Every row gives one point. Each copy is the shape, with its points in the same order, turned, moved and blurred by noise. Some copies are also mirrored. Which?

Shape (7 x 2)
[[ -3 -29]
 [-20 -12]
 [ 33  25]
 [-39  -3]
 [-32  23]
 [ 43  -8]
 [ 19  22]]
Copy 1 (7 x 2)
[[ 14 -12]
 [ -4 -23]
 [-23  40]
 [-20 -39]
 [-41 -26]
 [ 13  40]
 [-22  28]]
Copy 1 is: only turned
Copy 2 (7 x 2)
[[ 20  19]
 [  8  -2]
 [-45  35]
 [  8 -23]
 [-21 -24]
 [-17  55]
 [-36  23]]
Copy 2 is: only turned

Shape (9 x 3)
[[ 38  25  14]
 [-25  -5 -39]
 [  0 -13  14]
 [ -1  11 -26]
 [-18 -10   0]
 [-11  48  41]
 [ -5 -24  29]
 [-46 -21  61]
 [ -8 -24 -21]]
Copy 1 (9 x 3)
[[  2  -2  54]
 [ 14  24 -27]
 [  0 -22   3]
 [ 11  21   3]
 [ -7  -9 -16]
 [-59   4  42]
 [-10 -42  -2]
 [-55 -49 -24]
 [ 22  -4 -21]]
Copy 1 is: only turned
Copy 2 (9 x 3)
[[-27   6  36]
 [ 45  19 -10]
 [ -2 -18  -9]
 [ 27  19  12]
 [ 12  -4 -19]
 [-51  33  -5]
 [ -9 -29 -21]
 [-32 -10 -69]
 [ 35  -8  -7]]
Copy 2 is: only turned
Copy 3 (9 x 3)
[[ 22  19  37]
 [ 37  -4 -43]
 [ -1 -11   0]
 [ 36  11 -13]
 [ 10 -17 -17]
 [ 35 -34  49]
 [-18 -24  -2]
 [-11 -80   7]
 [ 10   1 -35]]
Copy 3 is: mirrored
Copy 4 (9 x 3)
[[ 45 -35   2]
 [ 16  42 -10]
 [ -4 -14  -2]
 [ 31  14  -5]
 [ -2  11  -1]
 [ 16 -25  56]
 [-18 -21  -4]
 [-56 -17  35]
 [  1  16 -24]]
Copy 4 is: only turned

Shape (6 x 3)
[[  5  -1 -10]
 [ -5 -39 -25]
 [ 45  40  -4]
 [ -1 -42  18]
 [-37 -40   3]
 [ 23  30 -10]]
Copy 1 (6 x 3)
[[ -3  11  -1]
 [ -9  16 -44]
 [-11  28  52]
 [-35 -16 -32]
 [ -1 -25 -52]
 [  1  21  31]]
Copy 1 is: mirrored
Copy 2 (6 x 3)
[[ 15  25  -5]
 [ -1  27 -38]
 [ 24  44  49]
 [-30   2 -14]
 [ -4 -13 -46]
 [ 23  39  21]]
Copy 2 is: mirrored
Copy 3 (6 x 3)
[[ -3  -5   5]
 [  1 -15 -33]
 [ 29  26  52]
 [-25  15 -29]
 [-40 -15 -33]
 [ 20   8  40]]
Copy 3 is: mirrored
Copy 4 (6 x 3)
[[  5  11   0]
 [-10   2  40]
 [ 54  13 -31]
 [ -4 -28  28]
 [-40 -16  28]
 [ 35  23 -24]]
Copy 4 is: mirrored

Shape (8 x 4)
[[ 10 -12 -35  37]
 [ 22 -16 -15  24]
 [-34   9   3  13]
 [-23  37  12 -38]
 [-27  47  14 -36]
 [ 23 -13  -4 -10]
 [-27  -2 -41 -12]
 [ 35  -4 -43  42]]
Copy 1 (8 x 4)
[[-10  35 -13 -18]
 [-20  17  -9  -1]
 [ 19 -13  19 -28]
 [ 27 -67 -12 -22]
 [ 25 -71  -8 -31]
 [-12 -12 -18  16]
 [ 42   2 -24 -16]
 [-30  38 -30 -22]]
Copy 1 is: mirrored
Copy 2 (8 x 4)
[[ 20  45   1  18]
 [ 26  22   7   8]
 [-27   3   5  41]
 [-49 -33 -30  12]
 [-50 -37 -37  20]
 [  9  -1  -1 -12]
 [-36  39 -10   7]
 [ 45  46 -20  11]]
Copy 2 is: mirrored
Copy 3 (8 x 4)
[[ 13 -30  13  15]
 [  5 -38   5   1]
 [ 13  20 -28  12]
 [-24  50 -32 -20]
 [-20  59 -32 -28]
 [-26 -24  -8 -15]
 [-24  19   5  29]
 [ 17 -42  33   0]]
Copy 3 is: mirrored

Shape (8 x 4)
[[ 14 -34  42  41]
 [-23 -35  51  27]
 [ 17 -10  20  20]
 [ -6  -3 -20   8]
 [ 39  45 -23 -45]
 [ -6 -25   6   1]
 [ 14  31   3 -14]
 [ -3 -36 -13 -24]]
Copy 1 (8 x 4)
[[ 29  -4  37 -17]
 [-18 -14  48 -23]
 [  8   9  10  -7]
 [ -7  -1 -30  14]
 [ -6  74 -49  45]
 [ -5  -4   5  13]
 [-15  49 -15   7]
 [-15  -7   2  41]]
Copy 1 is: mirrored
Copy 2 (8 x 4)
[[ 71  -8  20  11]
 [ 54  -5  45 -15]
 [ 40  -7  -4  10]
 [-10  -4   6  19]
 [-27 -20 -72  -2]
 [ 12 -22  15   3]
 [ -5   0 -39  -7]
 [ -7 -49  15   7]]
Copy 2 is: only turned
Copy 3 (8 x 4)
[[-10  18  36  55]
 [-12 -11  10  65]
 [ -9  17  25  17]
 [ -6  25 -19  -4]
 [-23  16  18 -77]
 [-27  13  -6  18]
 [ -5  -1  16 -35]
 [-54  23 -21   1]]
Copy 3 is: mirrored
Copy 4 (8 x 4)
[[ 33 -13 -24  56]
 [  2   6 -35  61]
 [ 15 -12  -1  27]
 [ 15   7 -10 -13]
 [-14 -33  47 -41]
 [  3  -4 -23   8]
 [ -7 -12  28  -4]
 [ -6 -22 -37 -19]]
Copy 4 is: only turned

Shape (10 x 6)
[[-23  -7 -38   7  -9 -29]
 [-11  12  -9  -9  37  16]
 [ 12  22  52  11  38 -19]
 [  5 -47  12  11   0  24]
 [ 34  45  -1  -6   6 -27]
 [ 18  -7   6   0 -25  13]
 [ 45   1 -30 -45   5  28]
 [  1 -29 -16 -74  -3   9]
 [-32  -6  26 -64  12 -12]
 [-13  15  17 -53 -16 -12]]
Copy 1 (10 x 6)
[[-24 -51 -12  13  -7   4]
 [-10  -2 -33   5   5 -47]
 [-10  28 -38 -37 -50 -27]
 [-27  25  28  15  -1 -10]
 [ 32 -25 -23 -37 -28 -20]
 [  8   6  16  -7   4   4]
 [ 28 -18  28 -18  29 -54]
 [-31 -22  24 -33  52 -38]
 [-53  -5 -25 -54  32 -24]
 [-16 -12 -19 -54  28  -4]]
Copy 1 is: only turned
Copy 2 (10 x 6)
[[  7  42  -7 -17  17 -32]
 [ 23  20 -33  15   0  25]
 [-13  18 -56  70 -29 -11]
 [ 42  -4  16  34  -5  -8]
 [-37  -2 -56   5  16 -15]
 [  5 -27  -5  13   1  -5]
 [ -1  -6  -5  12  54  26]
 [-18  17  38  20  28  33]
 [-28  38  19  31 -23  37]
 [-35   7  11   8  -9  20]]
Copy 2 is: mirrored

Shape (12 x 6)
[[ 22 -31  -9  31  16   5]
 [-16 -18  35  13   2  61]
 [ 36  44 -19 -14  16   8]
 [ 14   3 -23 -44 -15 -32]
 [ 21  -8  37 -18 -35 -21]
 [  5  37   7  45 -39  44]
 [-36 -30  22 -32 -35 -22]
 [ -7 -19 -34 -10  10  17]
 [ 29   1  14  30 -23 -27]
 [ 20  21  26  41  14   1]
 [-19 -35  10 -15  40  35]
 [ 29 -21  42  -6  50  25]]
Copy 1 (12 x 6)
[[-27 -19  27 -11  19  20]
 [ -8 -32  -1 -41 -49   5]
 [ 18  11 -28  19   8  54]
 [ 35 -11 -11  45  28  -1]
 [ 25 -14  32  38 -24  -8]
 [ 19  38   9 -50 -30  14]
 [ 16 -32   7  30 -18 -59]
 [ -3 -27 -15 -13  30   4]
 [ -2  21  46  21   0  10]
 [-29  25  13   3 -26  34]
 [-32 -60 -30 -12 -15   5]
 [-34 -47   0  15 -36  47]]
Copy 1 is: mirrored
Copy 2 (12 x 6)
[[ 18  51  -4  16  -6   6]
 [ 15 -10  27 -40 -25  25]
 [-54   9 -27  25 -18   7]
 [ -3  -2 -53  12   0 -49]
 [ 30 -39 -27  23  -9  -9]
 [-29 -11  50  22  -6   8]
 [ 39 -28 -23 -25  25 -28]
 [ -8  34 -16 -17 -12 -22]
 [ 12  -1  -9  51  16   6]
 [ -5   7  -7  23  13  50]
 [ 13  27 -13 -48 -22   6]
 [ 21  10 -25 -20 -39  55]]
Copy 2 is: mirrored

Shape (13 x 8)
[[ 30  23  10  -7  12 -12  27  11]
 [ 27   8 -32  -3  49 -12  21 -14]
 [-37 -33  36  12 -46  51 -17   7]
 [ -5 -18  29   8 -38  -5  26 -10]
 [  0 -21  33 -13 -35  47  13  15]
 [ 20  11   9  20  51 -37   2 -21]
 [ 29  27 -23  32 -10 -14 -10  11]
 [  4 -12 -39  27  -4 -24   5 -14]
 [ 11  -3 -15  25  47 -23  17  13]
 [ 53   7  13  16  27 -20   8  26]
 [ 14  45  14  26  31  -2  45  19]
 [-11  19 -35  -6   3 -53 -23  18]
 [-27 -55  34  10 -55  33  21  36]]
Copy 1 (13 x 8)
[[ -3 -34  -3 -29  -1 -28  16 -26]
 [  5 -65 -34 -29  10  16  15 -22]
 [-22  67  27   2   8  21 -16  10]
 [-30  11   6  11  14 -19 -20 -24]
 [-28  31  22  -6 -14  -8  -6  22]
 [ 21 -50  -8 -44  39   7  -5 -50]
 [ 18 -16  -1   4  18  -2  47 -35]
 [ -4 -20 -30  14  36  20  22 -35]
 [-14 -41 -19 -44  29  20  25 -38]
 [  0 -49  21 -35  27 -25  36 -24]
 [-11 -29   5 -48 -18  -7  28 -61]
 [ 19   1 -61 -22  50 -13  42 -36]
 [-73  53  23  10  13   0   0  13]]
Copy 1 is: only turned
Copy 2 (13 x 8)
[[ -2  28   1  37   7  14  15  -3]
 [-29  32 -12  19  11 -26  38 -27]
 [ 61 -11 -15 -41 -18  13 -46  24]
 [ 54  13  24   4  -3  -5  -5  17]
 [ 53  18 -15 -25  -5  34 -18  13]
 [-29  22   6  41  20 -44  -5 -16]
 [  1 -23   3  33 -20   1  19 -32]
 [  8 -19  14   0  -5 -34  28 -23]
 [-24   2 -13  26  27 -29  24  -4]
 [ -2   5  -9  54  29   9   7 -22]
 [ -7  24 -27  64 -12 -11  17  22]
 [-45 -31  37   2  -4  -1  27  -7]
 [ 80 -16  -9 -35  17  26 -15  42]]
Copy 2 is: mirrored
Copy 3 (13 x 8)
[[-26   5 -22 -13   9 -15 -23  13]
 [  4 -21 -43 -27   2  28 -21   7]
 [  6  42  87  20   1  -2  18 -13]
 [ 16  37  30 -11  25 -30 -12   7]
 [-18  39  57 -10  -5 -11  14  14]
 [  4   5 -53   0  31  18 -26 -22]
 [  1 -19  -4  31  22   6 -37  30]
 [ 40 -17   5  -4  24  19 -41  15]
 [-12 -17 -23 -19  35  26 -34 -10]
 [-37  17 -30   4  31  16 -36  19]
 [-38 -21 -25 -11  44 -21  -3  -1]
 [  9 -30  -2  18  -8   1 -79 -14]
 [ -8  47  98 -18  23 -13  -8   5]]
Copy 3 is: only turned
Copy 4 (13 x 8)
[[-27  -8  -9  -7 -26 -28  -3  18]
 [-46   7 -11  46 -30 -12 -12  -1]
 [ 65 -24 -33 -23  53  11  10  -5]
 [ 26  20 -23 -21  26 -30  14   5]
 [ 35 -29 -54 -16  17 -15  12  15]
 [-40  -1  37  27 -14 -15   1 -13]
 [ 12   4  15  10 -31 -15 -44   9]
 [  5  34  -5  33  -7  -9 -35 -23]
 [-39  -9   8  21  -4  -6 -26 -23]
 [-26 -27  16   1 -32 -49 -19  -6]
 [-49 -14  12  -8   3 -14 -23  43]
 [ -6  24   0 -10 -53  23 -28 -33]
 [ 49 -17 -57 -39  62 -23  -7 -16]]
Copy 4 is: mirrored

Shape (11 x 8)
[[ 10 -16 -26 -12  47  40  29  38]
 [ 29  32   7 -19  21  13  34  35]
 [-16  -8   9   4  20 -21 -13  10]
 [ 45  24  -5  22   6  20   6  -8]
 [-38 -23  57  26 -16   2 -25   8]
 [-69 -29  19  60 -22 -33 -10  37]
 [ 70 -14   6 -16   0  -8  26  14]
 [-34  -8  29  35  35 -17 -19  21]
 [ 11  21  24  -3 -36 -10 -59   4]
 [ 30  24  16 -18   1   7  13 -12]
 [ -3   4 -10 -16  15   6  19  -7]]
Copy 1 (11 x 8)
[[-38 -25  -1 -14 -49   2  23 -18]
 [-63  -9  36 -15  -5 -20  18   2]
 [ -1  12  17  21   0 -18 -14 -20]
 [-12  17  28 -18  -6 -48  36  23]
 [  4  44 -25  -3  18 -46 -48 -32]
 [ 27 -19 -31  29  24 -59 -67 -36]
 [-30  10  32 -21 -15   2  -2  58]
 [  3  16  13  26 -10 -49 -32 -44]
 [-15  57  -6  33  44 -45   6  16]
 [-25  27  31 -23  18 -17  22  14]
 [ -9   0  17 -17   9   1  18 -17]]
Copy 1 is: only turned
Copy 2 (11 x 8)
[[ 23 -33  22 -61 -36  16 -32   6]
 [ -6 -65   0 -63  -3  -3  10   2]
 [ 12  -6  21  -2  11 -13   6  -5]
 [-42 -26   1 -30 -17  23  14 -19]
 [ 39   0   2  27  36  30  25   5]
 [ 33  35  11  18  75  12 -23  17]
 [-28 -24  19 -56 -25   7  50  31]
 [ 38   7  20  -6  35   3  -1 -32]
 [-25 -44  35  39  26  11  39  -2]
 [-21 -46  -9 -21 -19  -2  39   1]
 [  2 -25  -9 -14 -26 -13  -6   6]]
Copy 2 is: only turned
Copy 3 (11 x 8)
[[ 62 -33 -26  -8 -19 -22 -22  34]
 [ 34 -35 -29  -2  19 -47  24  12]
 [-18 -24  15   2 -11 -14 -13   2]
 [ 45 -15 -11   8  21 -17   4 -40]
 [-50 -13 -10  50  -6  20 -21  -3]
 [-45  -2  41  76 -44  -4 -17  16]
 [ 25 -25 -45 -16 -22 -46  22 -42]
 [-25 -46  26  33  -6  -7 -32   7]
 [-27  -9   8   3  12  34  38 -35]
 [ 10  -8 -27 -11  30 -26  12 -22]
 [ 17   1  -8 -15   9 -27 -12   7]]
Copy 3 is: only turned
Copy 4 (11 x 8)
[[-12 -49  41 -34  -9  -6 -32 -43]
 [-45  -6  15 -32  23   9 -33 -24]
 [-15 -18 -13  -8 -29  -1  10  12]
 [-15  22  20  -6   2  38   7 -41]
 [ 11  27  -8  11 -67 -21 -15  24]
 [-13  -7  13  50 -75  -2 -10  65]
 [-23  17  22  -1  41 -16  14 -44]
 [-32 -12  -7 -10 -64  -3   2  19]
 [  5  34 -63  24 -12  20   3 -16]
 [ -8  32   0 -23  27  12 -11 -14]
 [  7 -11  14 -26   4  21  -9   0]]
Copy 4 is: only turned

Shape (15 x 9)
[[-28 -23  29  12 -26  29  -7  37  -5]
 [-43 -22   5 -19 -28  -9 -12  17  18]
 [-11 -31 -11 -18 -35  30 -41  -4  -6]
 [ 30 -26  38 -25  35  16   1  34  29]
 [ 26  49   2  19  19 -29  17  -3  39]
 [-45 -37  17 -21  28 -19  38  10  15]
 [ 19  29 -13 -18  17  42   8 -30   6]
 [ 36  -9  50  44 -53 -15  22  -8 -36]
 [ 28  42  -9  31 -11 -28 -43   9  12]
 [-13 -19 -28 -19 -15  43  43   2 -22]
 [ 14 -31 -24  -3 -27  -2  -9 -54 -26]
 [ 23 -37   1 -28   5  32  13  35   8]
 [ 11  21   0 -39  -2  -6 -11 -25 -34]
 [-25  34 -30  36  36  33   6  12 -18]
 [  0   1 -19  16  36  16   0 -32 -12]]
Copy 1 (15 x 9)
[[  8  12 -46  -7  23  36  33  15 -21]
 [  5  34  -9 -22  37  45  -7   2   1]
 [ 14  -2  30  -5  25  38   9  19 -34]
 [ -6  10 -37  49 -28  56   0 -30 -10]
 [ 12  14 -43  20  -1 -29 -57 -34  14]
 [-25  37 -26  -1  -8  49  -9   7  54]
 [ 14  26  12  44 -20 -21 -20  12 -16]
 [-54 -37 -52   9  49 -26  10   2 -23]
 [ 30 -19 -31 -13  20 -25 -55 -39 -37]
 [ -8  30  20  12  -5  -5  46  10  12]
 [-22 -37  43   1  23  -6 -16  18  -4]
 [ -1  14  -6  33 -10  39  32 -23  -4]
 [-31  13  16  -6 -14  -4 -27   4 -41]
 [ 45  12 -29 -16 -40 -29   3  18   4]
 [ 13  -7   2   8 -31 -14 -19  25  10]]
Copy 1 is: only turned
Copy 2 (15 x 9)
[[ 50   2 -20 -24 -45  36  13  14 -18]
 [ 33  -7  11  -9 -19  63  31 -10 -13]
 [ 31  16   3 -32 -39  35  14 -35  30]
 [ 12 -29  10   9 -29 -21  34  37   7]
 [  6 -32 -14  33  42 -18   0 -19 -39]
 [ 31 -17  19  20  16  58  24  46   6]
 [ 17  -6  -1 -34  35 -23 -10 -11  23]
 [ -4  50 -87  19 -14  17  18   1 -18]
 [  2 -24 -27  21 -13  -4 -16 -62 -30]
 [ 32  48  20 -37  12  26 -13  26   7]
 [  9  46 -15   4   9  34   0 -39  51]
 [ 16  13  23 -12 -31  -9  16  31   8]
 [-30  -6 -11 -27  12  27  -2 -23  26]
 [ 49 -17 -11 -16  11   9 -67   6 -10]
 [ 28 -11 -12   7  24   6 -35  -4  35]]
Copy 2 is: only turned
Copy 3 (15 x 9)
[[  6  40  -3  10  -2  14 -22  -8 -62]
 [ 16  28 -16 -14  -5  21  12 -40 -23]
 [-18  40  26 -12   7  28 -20 -29  -8]
 [ 39  13  25  39 -33  55   3  34 -15]
 [ 24 -32 -28  -2 -10 -11   9  50  23]
 [ 30  20 -18  34 -42  -2  60 -23 -17]
 [  6   3  30  32  31 -14   3  28  31]
 [-66 -11 -22   7  -6  10   5  39 -68]
 [  0 -34 -22 -31   3   2 -49  27   8]
 [-24  63  -4  55  21  -1  10 -12   3]
 [-67  18  20  -9  -8  -3   1  -9  14]
 [  5  43   6  48 -20  47  -5  19  -9]
 [-23 -23  22  23  14  12  -4 -18  13]
 [ 22  18  -8  41   2 -55 -49  11  14]
 [-10  14  19  23 -16 -45 -12  12  24]]
Copy 3 is: mirrored
Copy 4 (15 x 9)
[[-15 -39  11 -29  27 -35  16 -30  19]
 [ 14 -39  11 -28   9  15  18 -34  23]
 [ 37 -22  23  -2  45 -21  -9 -18  25]
 [ 23 -17 -51   5 -18 -40  53 -20  -5]
 [-10 -22   5  24 -43  20  32  48 -28]
 [ -6 -32 -56 -18  -1  34  21 -44   4]
 [ 24 -45 -25  28  19 -16 -14  52  -1]
 [-34 -15  31  22  36 -20  19 -23 -81]
 [ -1  -3  55  13 -34  -5  13  30  -7]
 [  5 -35 -33  -4  77  -1  17  19  11]
 [ 31  -4  12  38  54  25 -25  -6 -17]
 [ 30 -16 -41   1  32 -31  48  -9  11]
 [ 33  -9 -11 -14  12   1 -34  26 -26]
 [-50 -29 -25   8  11  -6  -4  53  37]
 [ -6 -15 -26  35   9   6 -24  25   9]]
Copy 4 is: mirrored

Shape (15 x 9)
[[-37 -25 -34  30 -20   5  -8 -12 -10]
 [  7   7 -30 -21  25   2 -10  12  47]
 [-32 -18   6 -11 -14  53 -14 -37 -22]
 [-33 -15   1 -43  46 -10  10  -9   7]
 [ 27  25  46 -37  -1  18 -33 -23  36]
 [-11  43 -31  34  -7  -3  -7 -22  14]
 [-20   4  26  -1 -27   1 -38  -1 -27]
 [  9  -8   5 -36   1  -3  38 -31 -25]
 [-29  40  -6 -12 -33   5 -15  40 -33]
 [ 28  39 -15  10  37   3   5  12 -25]
 [-43  56  10   5  10  20  26  19  45]
 [-24 -16  -6 -42 -32   3  44  -6 -34]
 [ 19  15  41 -38  -2  10 -38 -30  17]
 [-50 -11   9 -12  29 -12 -36  45 -12]
 [  7  20  33  31  18  37  -1   0 -17]]
Copy 1 (15 x 9)
[[ -6  31   7  -3 -37  35  -7  26  27]
 [-40 -11 -24 -18  10  38  30 -35   4]
 [ 27   5 -16 -10 -44  36  43  54  -9]
 [ 17  13 -46  19 -16  23  44 -35   6]
 [  5 -20 -17 -26  51  24  70  17 -38]
 [-16  -5  -5 -36  12  11   5  22  51]
 [ 12  39  16 -17  -3   1  38  35 -15]
 [ 47  -3 -47 -14 -11  10   1  -4 -23]
 [  5  28  30 -55 -30 -22  35  -4   3]
 [-30  -4 -49 -29  -5 -39  11   0   5]
 [  0 -51  17 -10  -3  -8  49 -23  45]
 [ 61   7 -10 -25 -42  19  -1 -14 -22]
 [ 13   0 -25 -26  41  22  65  21 -34]
 [-20  50   7  18 -28  -5  61 -22   0]
 [-12 -23 -14   3  -8 -33  32  43  -8]]
Copy 1 is: only turned
Copy 2 (15 x 9)
[[ 27  19 -11 -17 -36  -6  22  -4 -12]
 [-19  33   6  -1  29  -8 -33   4  11]
 [-10 -12 -28   5 -47  39   5  -8 -35]
 [-38  36  44 -19  -9  33 -20   1 -22]
 [-46 -30   3  32  36   1 -38 -34 -35]
 [ 43   3   6  22 -11 -25 -28   3   0]
 [ 12  -3   3  23  -2  16  24 -33 -52]
 [-15 -34  39 -22  -1  44   1  14 -13]
 [ 44  20   6  36  12  46  17 -37  -7]
 [ 10   4  36  47  18  13  -1  40   9]
 [  3  20  34  35 -20   4 -45 -50  36]
 [ 10 -19  23 -39  -9  64  17 -16   1]
 [-35 -26   3  24  30  11 -29 -22 -53]
 [-11  73  28  21   2  21  25 -27 -35]
 [-17 -18  17  63 -21   5  16  -3  -4]]
Copy 2 is: mirrored

Shape (16 x 11)
[[  13   51  -15   12   38    3  -12    3   -4  -25   27]
 [  28   -3    3    1   43    0   16    5    5  -20    1]
 [ -11   -8  -25    8  -25    9    9    2   -6  -29   -6]
 [   5   -5   40   10  -28   -5  -10  -68    2   -5   -1]
 [  -9  -10   19   -9   49    5  -12   -7  -30  -21  -13]
 [  14   22    0  -36  -22    4   12    1   -7  -25  -10]
 [ -21   -3   31   10  -19   24   -5   -9   -1    5   12]
 [ -12   -5  -12    1  -26   -5   -1    5   -9   64   -6]
 [ -25    8  -21  -71    7   11   -3   -5    5  -16   10]
 [ -17   -3   14    3  -11   -9   51   -2    5    9   -8]
 [  -8   47  -17    8    2   20   -4  -59  -11  -28   -7]
 [ -20   12   29    4   -7  -34   -7   -8    7  -28   15]
 [ -19   11    8  -52  -19    9   37    5   -6   12    5]
 [  14   -7  -12  -29  120  -31  -10    3    0  -19   65]
 [ -21   67  -12    1  -15  -20  -10    0    6  -20  -14]
 [ -20    1   -8  -13  -18   20   -4   -3 -121  -28   -2]]
Copy 1 (16 x 11)
[[ -9  55 -22  49  -7 -20  -7  24   6  12 -10]
 [ 27  29  -4  11  -4   0 -19  10  25  25  10]
 [-26   3  14  21 -13  22 -32 -18  12  11 -27]
 [-15 -67  -2  29   7 -14 -15  17 -10  12   8]
 [  4  21 -16 -12 -10 -21 -34   0 -22  26  21]
 [-11   0  16   4 -19   2 -23  19  13 -28 -25]
 [-53 -15  12   9   7 -14   1  -5   1  13  16]
 [-23 -15  13   3 -21 -15  41 -50  10  -4 -16]
 [-12  31 -10  -5 -21  44  -2  15 -25 -37  -7]
 [ -2  -8  29  10  14  -7 -15 -36  29 -16  17]
 [-25  -5 -40  42  23 -10 -31  13 -15 -13 -34]
 [-15  -2  25  46 -18  -9 -21  12 -12   2  26]
 [-24   3  18 -14  -7   9   0  -8   8 -51   7]
 [ 54  84 -56  30 -36  19   5  25  -4  25  65]
 [-20  28  28  55  -7 -31 -16   8 -21 -28 -42]
 [-65   7 -40 -28 -66 -30 -69 -31  -7  -5 -24]]
Copy 1 is: only turned
Copy 2 (16 x 11)
[[  0 -21   0 -12 -20   6  52   9  31 -23   4]
 [ 35  -8  17 -13 -21   6  17 -23   3 -12  12]
 [-20  30  -9  19  -4  14 -16  -1  20 -25  18]
 [-23 -33 -18 -16   3  18 -45   0 -41   3  12]
 [ 40 -10  -3  17 -19  18   5 -21 -10 -46  -9]
 [-18   5  -1  38 -26  20   7   3   0  18 -10]
 [-22  -7 -31  -2 -13  -1 -34 -22   2 -13 -16]
 [ -1  18 -17 -16  31   1 -33  -3   7  19 -54]
 [  8 -18 -11  74  -2   6  -8  19  23  -6 -17]
 [-19  28  14  11  -4 -35 -26 -18 -10   6 -14]
 [-32 -19   3  -8 -31  24   1  57  -9 -30   5]
 [-28  -6 -23  20  10 -22   9  -1 -18 -18  14]
 [-15   3   7  51 -14 -17 -21  -9  13  16 -39]
 [ 83 -72  31  13  23 -13  51 -22  32 -50  17]
 [-35  20 -27  14  -7  -9  45  44 -16  -7 -16]
 [-33  18  14  39   2  82  -7 -31 -10 -73 -55]]
Copy 2 is: mirrored
